Each row is a point. To make a cloud, some directions were put in groups of two or more. Within a group, all points are equally far from the middle, so they leave a hole (a ring in 2 directions, a hollow ball in 3). The other directions are filled evenly. Then the cloud was stretched, turned, moved and blurred a little. How many holes are there, and how many directions does each take, smallest first?
(in the rows, 128 means zero)

Cloud (13 x 2):
[[110 147]
 [ 66  98]
 [147  64]
 [154 120]
 [ 81  77]
 [128 149]
 [160 116]
 [ 83 144]
 [120 128]
 [ 62  91]
 [115  80]
 [ 97 100]
 [143  67]]
Holes: 0

Cloud, 19 rows:
[[136 154  97]
 [ 89 105  94]
 [131 162 130]
 [160 128 196]
 [157  63 102]
 [125  73 156]
 [133  83 183]
 [166 139 151]
 [167 139 144]
 [180 102 112]
 [152 121 218]
 [158 152 144]
 [163 102 165]
 [116  85 200]
 [158 150 160]
 [ 78 122 136]
 [131  63 116]
 [176 126 114]
 [ 71 148 177]]
Holes: 1 (2)

Cloud:
[[183 133 125 144]
 [157 117  79 185]
 [ 90  78 138 185]
 [114  90 102  92]
 [168 150 147 198]
 [ 78 119  83 198]
 [173 106 115 123]
 [118  79 131 126]
 [143 119  71 174]
 [ 93  86  90 188]
 [128 176 158 125]
 [103 136 177 149]
 [125 169  83 122]
 [153 156  90 204]
 [ 91  88 142 127]
 [107  91 160 121]
 [161  98 154 159]
 [123  83 106 117]
 [ 81 159 150 108]
 [167 151 160 143]
 [ 97 174 121 159]
 [ 68 126 101 162]
 [ 84 110 165 186]
 [ 84  92  98 161]
 [100 102 171 186]
 [ 89 108 167 168]
 [176 144 117 209]]
Holes: 1 (3)

Cloud:
[[ 97  91 168 167 148 130  81 118]
 [134 170  87 119  89 189 100 173]
 [118  91 184 169 107 155 152 110]
 [ 91 158 172 176 129 148  92 148]
 [169 145 107  77  76  98 133 164]
 [129 197 124  95  94 113 182 129]
 [174 101 126 183 157 123 156 127]
 [186 142 155 166 146 153 139 149]
 [101 170  62  95 148 104 165  97]
 [110  70  86 171  82 118 140  86]
 [123  70 152 120 115 172  62 129]
 [119 180 106 186 134 157 165 165]
 [145 183 150 141  63 110 107 111]
 [145 153  89 140 121 196  65 126]
 [117 199 132 142  88  79 140 129]
 [ 67 136 132 138 126  87 191 142]
 [157 152 129  81  86 178 177 102]
 [162 178 127  99  84 157 133 181]
 [177 100  97  99 172 138 100  76]
 [152  77  74  81  76 157  82 142]
 [ 96 148 128 126 159 208 100 107]
 [143  93 189 126 140 103 127  86]
 [175  96 116  60 112 121  73 149]
 [110 146  79 154 158 186  95 164]
 [ 84 157  76 105 142  90 104  72]
 [ 83 121  96 190 138 134  84 159]
 [ 69 118 133 114 112 212 118 113]
 [ 76 146 159 155 159 149 125  73]
 [ 84 120 156  76  80 115  92 170]
 [140 160 106 163 164 109  78  88]
 [ 73 110 106  77 170 153 163 100]
 [141 117 161 109  91  95 193 114]
 [ 90  92  73  82 171 111 121 162]
 [ 58 152  94 132  83 182 146  95]
 [ 90 164 144 191 159 121 130  94]
 [181  84 122  78 161 128  84 138]
 [167 110  40 156 133 124 104 111]
 [138  74  97  73 117 161 141 187]
 [144  75 170 106 179 145 115 124]
 [124  88  93 123 105  88 189 162]
 [ 79  84 124 150  74 151  75 108]
 [123 197 173 122 102 160 144  94]
 [ 88 170 154 133 119  76 101 165]
 [158  80 148  63 145 151 105 165]
 [ 80 139  79  82 165 172 159 120]
 [143 163 120 154  97 182  68 111]
 [ 74 133 189 105 141 117 126  88]
 [ 81 124  87 174 155 180  96 114]
 [152 145 161 121  69 120 141  67]
 [156 107  71 141 116  85 115  68]
 [168 104  68 173 136  91 137 122]
 [146 112 157 115  44 170 131 119]
 [156 152  95 129 164  96  78  82]
 [ 92  94 143 172 109 106 189 107]
 [156  98 161 180 128 102 137  93]
 [123  99 152 123 117  78 192 106]
 [ 70 138  97 112 101  69  92 152]
 [ 89 142 151 151 108 161  79 183]
 [ 64 110 102 188 135 111 164 109]
 [125 168 129 149 158 137 108  50]
 [146 165  97 112 126 144 209  98]
 [187 139 148 141 135  88 108 158]
 [102 158 100 104 199 104 149 139]
 [ 73 106 134 190 136 115 174 111]
 [171  86 115 119 110 158  54 106]
 [ 65 112  83 162 134 107 184 140]
 [130  85 148  95  70 180 113  83]
 [ 59 103 104  94  69 153 163 108]
 [115  53  51 101 126 117 100 138]
 [ 84 103 143 115  83 167 190 144]
 [153 127 108 189  93 130 178  93]
 [104 160  46  80 104 176 125 102]
 [ 87 104 134  71  66 142 158 160]
 [ 80 113 168 156 103  97 178 115]
 [119 175 117  80  99 151  55 147]]
Holes: 2 (2, 6)

Cloud, 89 rows:
[[140 182 152  82 129  88 146 169 137]
 [ 86  85 118 169 164 106 127 146 105]
 [103 129 101 108 110 121 120  52 133]
 [127 126 114  97 178 186 132 178 123]
 [172  71 198 106 148 184 122 151 103]
 [140 105 165  79  88 183 202 101  98]
 [127  97 166  91  84  92 167 195 102]
 [148 134 178 158 123 111 126 121  39]
 [159 119  89 105  78 172  74 129 136]
 [164  61 165  74 173 158 134 107  95]
 [ 78 176 109 155 105 145 136 135  91]
 [151 135 208 101 113 178 149  96 153]
 [184 127 126  91 163  95 122  88 132]
 [135  89  94 150 106 160 151  62 162]
 [ 61 117 142 134 115 118 136  68 109]
 [133  27 147 132 124 178 113 148 107]
 [165 126  75 105 104 159 128 183  92]
 [122 150  97 145  61 142 100 169 125]
 [146  94 160  85 144  87 122  67 128]
 [130  63 141  95 163 106  89 154 137]
 [143  69 165  88 117 169 160 198  84]
 [103 103 143  69  68 164 134 108 165]
 [ 85  92 197  71  81 154 132 132  95]
 [ 56 104 133 119  92 107 168 124  91]
 [115  44 168  92  84 116 153 102 138]
 [143 119 130 199 144 107  97 147 146]
 [183  91 159 103 114 224 139 137  92]
 [158 153  77 127 126 135 107 161  70]
 [117 102 128 184 165 193 145 152  98]
 [107  79 149 200 101 149 116  85  97]
 [140 173 156 155 116 177 107 166  83]
 [167 129 183 116 109  66 127 177  89]
 [151  80 140  89 114 205 135  62 111]
 [111 164 141  86 178 141 142 131 154]
 [120 107 130 140  97 226 109 139 145]
 [165  55 152 136 169 145 173 150 101]
 [162 138 163 187 174 122 143 119 102]
 [137  97 174  71  84 190 173 123 152]
 [204 174 153 114 107 109 113 147 131]
 [126 123 169 147  34 125 116  98 138]
 [174 136 171 154 101 112 120 181 167]
 [105 113 168 133 116  99 169 189  71]
 [185  65 113 178 134 124 140 116  89]
 [133 118  85 125  96 104 194 126 133]
 [140  81 149 166 114 152 128 181 180]
 [147  92 152  75 170 160 105 176 148]
 [104  78 185 136  89 118 110 182  88]
 [167 104 148  42 119 128 172 177 106]
 [126  98 176  87  85 207 116  92  93]
 [ 82 147 143  66 130 168 131 107  89]
 [132  95 184 177 104 142 189 148  94]
 [132  60 114 108 113 165 128  72  45]
 [117 118 118 159 172 139 194 159 104]
 [140 116 104 190 124 184  87 139 103]
 [127 132 196  98 125  91 179 159 152]
 [128  69 212 105 154 113 149 125 116]
 [152 165 153 147 147 129 162 112 180]
 [159  85 101 114 158 147  95 158 166]
 [ 89 118 193 126 177 165 166 122 117]
 [172  53 137 104 133  96 121 113 155]
 [114  82 155 146 157  84 135  89 147]
 [170  95 175 172 141 164 191 139 120]
 [166 149 206  91 164 132 132 177 106]
 [ 94 135 103  89 163 161 155 167 137]
 [116 147 139  88 127  57 153 131 108]
 [ 87  92 168 164  93 136 193 139 132]
 [116  96 125 122  46 134 104 102  47]
 [184  62 152 126  61 115 138 165 117]
 [147  94 173 166 143 133 140  53 117]
 [110 116 193 128 100  79 120 106  74]
 [ 76  97 167  75  71 131 156 160 142]
 [141 108 157 175 144 146 193 177 136]
 [163  83 130  66  71 118  97  77 103]
 [161 138 136  87 125 221 129 112  88]
 [182  70 171 153 105 176 175  91  84]
 [122  79 177 194 125 110 153 120 118]
 [191 105 105 128  78 131 184 154 125]
 [ 95 100 120 130 116 196  67 112 126]
 [114 139 201 122 131 146 186 116  64]
 [170  88 116 169  81 175 181 147 112]
 [142 147 131 181 159  84 125 115 111]
 [179 130 136 165 142  87  90 110  85]
 [ 68  99 179 152  63 137 124 136 126]
 [175 153 178 182 138 167 147 146 110]
 [164  92 123 143 162 167 172 145  49]
 [117 126  86 166 180 147 105 134 143]
 [100  97 133  74 164 165  91 157 137]
 [148  79 111 169 111 170  66  93 131]
 [147 150 132  62 108 151 155 201 117]]
Holes: 1 (9)

Cloud (108 x 9):
[[167 136 123 113 200 109 120 134  81]
 [106 113 191 112 174 151  73 162 138]
 [144  64  83 162  81 132 113 183 104]
 [139 124 207 115  82 141 101  97 143]
 [ 61  97 101 178 101 107 141 140 113]
 [ 44 113 148 123 126 124  96 129 158]
 [193  92 124  96 152 164 145 102 163]
 [143 129  88 104  95 140 184 179 123]
 [140 140 100 179  75 112 156 147  95]
 [124  86 194 135  69 149 123 169  69]
 [ 90 164 156 109  91  87 111 157 151]
 [125 131 103 168 109 113 157 204  87]
 [164  66 164  87 146 175  91  81 124]
 [128  77 177 107 130 110 192 175 138]
 [134  95  72 105 159 156 113  92  78]
 [173 148 108 131 144 165 178 139  83]
 [108 155 180 101  89  96 100  90 117]
 [117  78 182  94 141 133  48 141  94]
 [184  62 132 174 132  97 140 179 101]
 [171  75 113 149 197 147 110 181 142]
 [124 126 168  57 158 106 129 173 143]
 [142  68 141 193 151 184 131  95 127]
 [157 110 100 129 175 164  58 105 122]
 [ 63 145 147 144 149 150  67 146 100]
 [128  94  77  71 110 136 144 102  74]
 [118  55 158  88 150 181 109 103  79]
 [155  76 203 164  90 139 116 183  96]
 [125  29 148 102 178 147 139 165  93]
 [149  49 137 103  82 168 155  98  82]
 [135  71 157  72 130 152  82 115 178]
 [174 153 106  90 153 141  86 103 146]
 [130  98  88 187 170 125  85 164  87]
 [156  78 145  96  84 130  78 103 178]
 [110 138 153  80 123 201 134 108  96]
 [ 97 160 137 151  55 116 117 130  86]
 [188  63 192 111 108 173  98 161 101]
 [126 138  96 134 167 201  93 129 139]
 [ 86 165  93 104 106 109  99 144 159]
 [171 100 105  97 145 152  57 122 164]
 [198 123 151 146 150 128 174 145 156]
 [155 100  84 129 165 119  67 186 110]
 [154 129 155 135  87 100  44 134 102]
 [176 158 175 137  91 131 116 130 167]
 [157  84 154  73 163  84  74 128 112]
 [136 120 172 163 180  82 139 182 142]
 [116 116  69 147 128  86  76 114 110]
 [146 117 197 137 144 115 165 108 170]
 [187  50 123 120 104 192 109 115  93]
 [115  34 120 154 106 113 113 184 151]
 [118  66 161 148 196  89 118 134 151]
 [129 185 105  90 106 134  97 107 144]
 [150  48 151 101 120  87 175 159 138]
 [128  46 133  53 132 152 125 176 127]
 [133 120 178  61  80  90 136 110 123]
 [ 89 119 194 131 136 135 153  81 144]
 [107 154 164 170 163  92  79 112 113]
 [ 96 127 193 147 159  94  97 118 160]
 [153  58 148  87 177 110  94  97 102]
 [178 135 151 134 191 134 125  94  95]
 [117 171 131 127  65  94 155 129 100]
 [106  95 143  89  87 183 136 176 155]
 [120 115 141  75  82 198 155 117 121]
 [173 148 108 133  97 138 132 169 176]
 [151 124 128 226 139 143 129 142  99]
 [110 118  83 131 170 131 149  95 165]
 [156 162 158 175  95 131 135 107  78]
 [192  62 111 124  88 114 109 185 133]
 [119  58 172 110  98 127  84  85  78]
 [108 139 175 187 138 106 158 186  98]
 [155  68 114 121 123 119  92  61 103]
 [127  68  94 166 132  76 147 133 144]
 [137 127 169 166 198 127  77 119 139]
 [124 127 194 161  73 114  78 141 102]
 [157 106  82 112 167 162  69 109  95]
 [ 67 107 160 157 159 118 183 159 110]
 [170 141 108 140  65 147 102 142 165]
 [109  97 146  62  83 161 119  85  88]
 [179  72  86  88  95 147  68 139 119]
 [127  83 190 133  89 138 193 143  90]
 [174 155 152 121  54 122 117 165 104]
 [113 140 152 188 157 145 145 170  58]
 [138  47 179  93 123 171 108 163  67]
 [148  66  73 112  71 111 135 159 105]
 [ 69 106 179 160 131 179 142 111 140]
 [142  84 168  66 117 110 154 145  58]
 [170 113 179  89 144 121 115  68 112]
 [119  49 130 177 137 202 140 163 124]
 [133 110 101 127 125 163 170 185  57]
 [ 73 109 195 153 163 154 100 156 138]
 [ 67 125 156 144 116 157 151 172 165]
 [ 90  89 196 154 168 163 138 102 106]
 [141 157 132 167 197 106 127 113 135]
 [119  68 163 156 187  96 107  95 124]
 [198 107  96 100 125  92 146 112 113]
 [197 120 135  97 131 116 142  93 165]
 [150 116 104 147  96 192 136 166  60]
 [104  54 163 140 126 115 154  93  72]
 [108  72 117  75 180 148 151 101 132]
 [193  54 109 115 165 175 133 137  99]
 [154  41 119 111  79  91 156 130 118]
 [125 152 132 161 105 156 192 149  80]
 [ 71 119  96 118 163 153  72 158  98]
 [159  86 145 160 101 143 106 151 200]
 [130 115 200 148 163 138 116  92 167]
 [164  93  94 146 192 105 144 163 144]
 [104 166 124 127  78 176 137 132 155]
 [116  65 165 139 125  87 118 164 185]
 [139  69 142  64 167 137 141  95 156]]
Holes: 2 (3, 6)

Cloud:
[[105 186  94 139 120  95  78 113  96]
 [127  81  72 137  95 169 170 186 136]
 [ 84 122 112 137  24 122 132 157 132]
 [147 111 131 172 105 145  66  51 120]
 [ 88 110 136 174 111 137  94  97 171]
 [132 165 107 137  73 103 194 169 107]
 [ 81 185 100 152 102 108 108 141  46]
 [158 199  97 148 109 164 128  57 150]
 [168 123 153 105  61  88  91 138  95]
 [198 132 146 160 113  96 164 132 146]
 [176 167 151  87 128 132 132 102 124]
 [206 138  83 157 121 133 155  94 138]
 [ 62 150  80 103 132 143  83 168 132]
 [163 138  99  91  97 139  55 102  78]
 [154 111  49 154 103 129 110 178 148]
 [ 91 120  67 137  96 193  85 103 158]
 [103  85 144 134 106 206 122 138 125]
 [ 59  95 140 156 101 144 150 121 178]
 [147 172 122 151 137 186 101 115  92]
 [153 154 145  98 149 128 114 147 158]
 [201 103  88 120 151 124 107 120 107]
 [123 138 126  75  66 180 169 197 142]
 [106 160 190 173 101 104 121 151 101]
 [131 141 154 195 116 137  62 106 107]
 [145  58 107 150 120 111 105 139 109]
 [ 92 186 137 136 150 126 124 106 152]
 [164 121  92  96 115 135 124  85  70]
 [104  99 150 138 128 207 140 169 187]
 [109 142 133  92 130 156 105 149  62]
 [ 75 124 120 122  45 176 161 166 176]
 [112  50  96  89 114 124  95 105 133]
 [167  67 127 153  86 130 145 161 105]
 [140 104  55 145 147 136 126 146 138]
 [113  98 158 146 119 105  95 173 121]
 [175  84 133 185  95 148 135 149 126]
 [156  88  76 143 108 154 140 202 125]
 [112 159  93 157 172 112 169 148  76]
 [173 108 135 132 140 177 124 105 194]
 [172 115 125 159  41 191  97 132 112]
 [144 128  85 172 109 127 173 175 111]
 [ 94 103  66 119 168 199 103 144 128]
 [141 122 124 161 168 171 158 132 137]
 [165 113  47 100  52 146 116 138 143]
 [153 114 137 109 116 126 160 209 128]
 [157 141  91  88  48 144 109 110 182]
 [139  85 115 108  35 142  90 109 189]
 [125 146 100 136 136 210  99 143 107]
 [107 107 116  74  75  86 126 114 128]
 [105 106  96 149 103 157 203 154 153]
 [108 182 177 160  30 137 134 110 129]
 [207 145  85  76 124 169  95 114 117]
 [149 196  91 133 111 191 129  89 120]
 [115  50 138 144  70 152  95 120 170]
 [154 181 145 103 136 116 135 144 137]
 [108 102  58 126 100 142 138 218 131]
 [149 124 115 124 144 197 143 113 189]
 [189 197 141 140 104 104 154 144  80]
 [134 108 141  97 123 183 147  97 109]
 [111 156 142  92 118 145 118 193 165]
 [150 127 147  91  99 122 130 185  83]
 [110 158 176 131  74 138 119  63 130]
 [150 144 143  78  57 148 105 110 171]
 [124 198  98 172  87  75  87 120  68]
 [164 112  99  81  80 185 165 143 131]
 [152 169  98 160 133 200 135  88 139]
 [107 165  84 163 143 128 105  59 102]
 [170 170  60 105 152 143 104 115 126]
 [142 173  69 137  82 177 103 189 113]
 [180 135  50  73 107 144 120 126 126]
 [122 134 166 195 102 163 100  84 103]
 [204 158 142 129 140 104  99  91  84]
 [135  66 155  91  84  95 138 116 132]
 [149 116 126  89  81 151  40  80 156]
 [124 114 178 174  67 143 147 174 135]
 [106 184 155 118 113 123 178 185 109]
 [192 173  62 105  74 155 115  94 140]
 [ 86 128 144 133 126 150  60 115 157]
 [ 83  92 192 166  73 145 177 144 111]
 [ 83  49 128 137 122 169  98 129 136]
 [ 93 143 101 116  54 136 110 139  51]
 [177 169  73 121  70 185  62 116  90]
 [ 70 122 150 141  35 124 124 174 138]
 [ 98 202  83 135 112 155 112 103  71]
 [ 95 160 125 115  38  94 150 118 106]
 [189 139  79 151 100 191 123  77 132]
 [120 180  79  82 103 124 146 150  90]
 [ 83 103  94 133  49 107 159 144  84]
 [129 159 180  98  83 119 165 132  58]
 [120  92  75 112 112 106 134  96  96]
 [ 82  98 175 164  87 122 162 179  69]
 [107 133  74 138 123  96 143 175 111]
 [134 133 108 104  65 167  90 126  68]
 [130 108 121 134  38 150 112 147  70]]
Holes: 2 (3, 4)

Cloud, 97 rows:
[[123 146 195 152  77  93 176 127 178]
 [ 87 138 151 110 139  81 192  74 136]
 [123 167 124 178 109 153  85 183  97]
 [147 134 173 145 188 115 133  44 133]
 [147 156 187 113  76 122 211 130 149]
 [164  62 149 149  84 198 155 118 134]
 [131 145 200  83 117 111 198 141 158]
 [181 141 192 139 169 142 110  80 196]
 [112 205 116 118  84 111 147 178 145]
 [145 191 159 155 166 134 143 154 109]
 [ 63 114 136  96 144 111 197  67 143]
 [125 191 155 175 128 108 171 155 121]
 [ 74 150 184 158  70  88 144 177 164]
 [101  80 130  95 124 134 171 122 235]
 [150 118 165 133 136 115 130 117  70]
 [132 137 151 110  95 126  85 128 108]
 [121  87 129 123 191 150 128  68 176]
 [ 96 129 111 172  94 143  65 158 108]
 [146 133  80 158 140 177 127 100 129]
 [ 71 140 182 157  74 136  59 127 186]
 [125 118 138 118 161 197 152 107 175]
 [ 89 129 132 190  61 168 166 135 174]
 [173 167  95 171 113 139 114 135 150]
 [104 143 142  87 153  78 106 165 170]
 [ 36 119 124  99 160 125 139 168 160]
 [144  77 232 146  89 120 144 113 162]
 [ 91 137 145 114 110  81 181  99 178]
 [ 91 134 147  95 154 192 134 128 152]
 [130  70 104 163  84 140 139  96 174]
 [159 116 100  84  96 149 116  86 187]
 [146  94 144  71 117 177 143 180 130]
 [113 163 123 172 165 138 136  89 174]
 [101 111 152 105 101 186 132 107 223]
 [ 87 112 192 165 132 121 166 158 124]
 [147 173 129  95 125 120 173 206 155]
 [ 98 106 181 126  76 181 199 112 128]
 [135 157 162 175 124 136 153  66 172]
 [ 79 159 152 176 127 182 127 116  93]
 [111 150 137 136 130 194  83 175 179]
 [ 80 136 116 107  93 176 153 165 172]
 [125  90 131 141  91 185 136  93 102]
 [151 129 155 138 185 104 118  62 107]
 [153 157 147 138 108 128 101 112  87]
 [ 77 145 154 188  97 157 145 164 131]
 [116  99 186  71 129  89 153 134 130]
 [172 116 137 131 156 103  98 140 168]
 [150 189  94 149 156 121 107 188 107]
 [128 114  87 104  74 118 124 109 196]
 [ 58 108 177 119 101 145 230 131 109]
 [135 187 109 166  80 111 153 155 118]
 [ 57  95 171 129  97  98 152 151 129]
 [171 161 126 107 165 132 161 185 107]
 [133  80  77 103 166 155 181 141 122]
 [ 67 158 128 186 100 157 112  72 176]
 [155 152 116  93  97 121  69 131 174]
 [ 87 123 166 139  74 179 175 116 132]
 [ 74 164  98 108 146  87 176 160 199]
 [130 132 177 126 128 171 114 185 188]
 [139 113  93  76 126 150 121  72 158]
 [114 126 130 157 107  88 126 184  96]
 [ 63 168  95 188 138 150 164 129 124]
 [172 103  82 129 137 140 105 118 198]
 [168 108 145 115  86 119 133  66 157]
 [190 134 139 157 123 194 153  68 160]
 [ 82 142 146 168  86 166 132  65 182]
 [111 149 163 161 149  77 200 124 133]
 [ 89  77 104 102 127 134  91 187 187]
 [166 117 125 118 136 119  95 199 154]
 [125 102 168  79 122  67 196 119 120]
 [123  75 124  89 168 163  99  73 202]
 [131 154  97 143  97 148 159  81 113]
 [ 84 115 171 157 116 165 213 125  93]
 [130 154  67 109 197  99  99 135 135]
 [ 96 107  67 138 150 152 119 185 116]
 [163 141 152 157  78 135  73 132 130]
 [148 150  91  90 152 106  74 142 174]
 [121 137 162 167 113 187 151  36 155]
 [120 104 116 135 163 155  58 154 122]
 [153 156 116  97  85 142 164 113 156]
 [132  76 187 118 149 188 166 125 184]
 [ 33 102  97 124  94 112 118 136 163]
 [ 76 140 111 122 139 167 116 137 208]
 [148 130 220 139 185 145 119 106 127]
 [124 159 109 114  95 137 199 101 116]
 [113 186 171 110 112 110 194 137 110]
 [117 146 139 109  94 108 165 138 242]
 [141 101 152  91 166 139 190  94 207]
 [158 135 124 136  97 146 197  82 109]
 [ 88  64 196 114 105 137 151  91 132]
 [128 112 116  83 140 195 181 124 148]
 [114 154 146  87 108 156 134 178 104]
 [124 161 181 167 129 186 110 119  88]
 [ 83 168 142 113 142 149 117 206 149]
 [ 77 130 139 183 104 148 146  80 176]
 [135 110 105 125 147 192  91 158 126]
 [133 179 143 171  72 136 109 172 112]
 [ 54 159 168 156  84 114 186 191 107]]
Holes: 3 (2, 2, 2)

Cloud:
[[ 68 153 111 124  86 170 197 191 171]
 [104  71 149 128  98 108  91 105 154]
 [152 132 106 173  44 165 122 112  88]
 [ 91 127 135  88 135 154 141 175 118]
 [119 132 112 178 134 198  93  61 128]
 [136  99 106 156 133 188 203 151 115]
 [120 103 110 122 175 175  82 169 143]
 [199 131 123 180 104  96 137  89 157]
 [ 97  87 139 129  58 168 115 137 124]
 [140 162 173 135  83 154 139 150  85]
 [197  76 101 164 139  91 131  93  98]
 [ 49 119 119 171 102 141 144 154  93]
 [127  99 129 127  47 141 103  84  97]
 [ 63 110 133 117  92 153 131  93 140]
 [132 148 175 147 128 118 175  90  96]
 [ 97 181  81 118  95 117 158 180 130]
 [ 74 170  74 129 155 147 159 174 142]
 [176 119  97 155 165 133 104 127 210]
 [ 70 147 172 179  72 125 126 107 115]
 [ 94  97 107 159 107 188 160 111 189]
 [141 143 100 143  49 106 206 154 153]
 [121 108 129 144  53 195 110 132 106]
 [ 84 105 171 214 136 151  95 112 165]
 [101 105  85 218 125 139 131 122 141]
 [124 181 165 129 115 131 101 117  96]
 [136  97  92 151 162 137 111 100 220]
 [126 129 131 200  45 102 143 114 165]
 [133 170 125 102 125 159 111  96  90]
 [182 105 106 122  76 120 109  96 182]
 [201  86 111 139 118 121  84 125 163]
 [112 111 127 146 144 144 194 189 148]
 [123 162 129 131 120 215 122 106 122]
 [175 147 168 174  83 159 157 109 113]
 [ 69 176 164 153 144 112  98 104 155]
 [138  77 116 147  90 139 119 189 135]
 [ 83 184 130 175  60 161 172 116 156]
 [131  96 106 131 119 147 202  90 140]
 [135 156  86 183  90 177 106 153 108]
 [135  81 139 173 187 122 114 135 143]
 [111 147  67 188 155 155  90 117 148]
 [159 115  85 159  96  89 120  51 115]
 [120 140  91  86 128 176 169 150 184]
 [ 71 124 142 180 163 204 103 150 166]
 [ 91 191 178 180 138 155 167 111 180]
 [ 82 144 157 168 157 115 167 108 134]
 [145 105 153 168  65 152 112  53 110]
 [129 151 138 158 143 180 199 141 110]
 [146 106  71 149  89 163 164 139 204]
 [ 98  91 123 163  59 142 143 172 154]
 [ 94 116 102 121 158 166 154 106 199]
 [111 147 147 151 177 123 159 180 158]
 [147 159 166 193 135 165 154 175 159]
 [120 124  93 154 149 226 138 142 159]
 [161 153 166 131 107 166  90  88 179]
 [131  92  92 129  78  82 108  94 138]
 [148  74 102 173 119  86 125 139 180]
 [154 174  97 128 106 179 144 179 147]
 [ 95 123 121 188 148 222 128 141 149]
 [102 103 133 218 131 188 136 143 100]
 [ 93 173  83 195 118 152 114 120 195]
 [163  83  42 141 120 193 156 127 125]
 [173 149 119 149 106 160 103  59 109]
 [ 93 156 148 128  95  71 122  88 181]
 [143 100 120 132 148  88 170 140 105]
 [135  66  62 131  94 101 148  85 123]
 [ 68 116 145 103 100 131 104 137 144]
 [ 95 129 141 219  92 120  99 146 158]
 [124 133  60 141 161 170 113 118 199]
 [107 101 150 183  66 150 131 180 146]
 [ 74 128  91  89 125 158 150 172 161]
 [ 69 163 116 108  87 179 127 119 117]
 [108  82  83 164 113 108 173 150 156]
 [137 131 136 140  78 214 138 147 115]
 [ 64 158 133 175 169 186 129 172 202]
 [165  74 169 186 138 103  94  78  96]
 [127 103 179 192 130 138 101 188 178]
 [156 114  64 156 130 174  85  71 150]
 [ 97 183 178 161  97 111 165 175 120]
 [ 95 128 107 194 128 126 182  91 105]
 [ 91 171 131 112  82 102 150 194 153]
 [112 114  74 147 114 128 102  92 216]
 [107 166 114 142  52 117 129 173 129]
 [ 97 147 122 215 103 147 147  96  93]
 [138  56 123 149 126 146  51 145 136]
 [204  95 123 150 135 138  77 105 164]
 [ 96 115 133 118  87 116  74 148 172]
 [101 151 131  82 145 171 116 154 171]
 [114 191  80 183  99 133 124 119 144]
 [ 90 132 113 164  78 166 156  65 118]
 [153  76 102 111 106 110 190 131 107]
 [162  92  86 151 145  84 121  75 147]
 [143  79 105 121  87 126 111 170 103]
 [128 174 128 102 102 190 126 148 133]
 [123  77 195 178  92 140  79  99 134]
 [ 66 128 143 192 104 138  87 173 181]
 [139 133 100 196 121 156 195 143  94]
 [140 187 193 172 103 143 118 124 122]
 [164 113 109 176 131 167  48 136 106]
 [ 72 139 189 182 103 150 170 181 165]
 [146 126 174 118  68 139 157 102  90]
 [101 118  99 131  82 171  92 141 218]
 [155  84 170 180 176 137  79  99 134]
 [156  87 117 138 132 187 120 176 179]
 [105  64 137 166 106 139 169 162 132]
 [ 68 157 125 182 135 142  69 138 143]]
Holes: 1 (8)
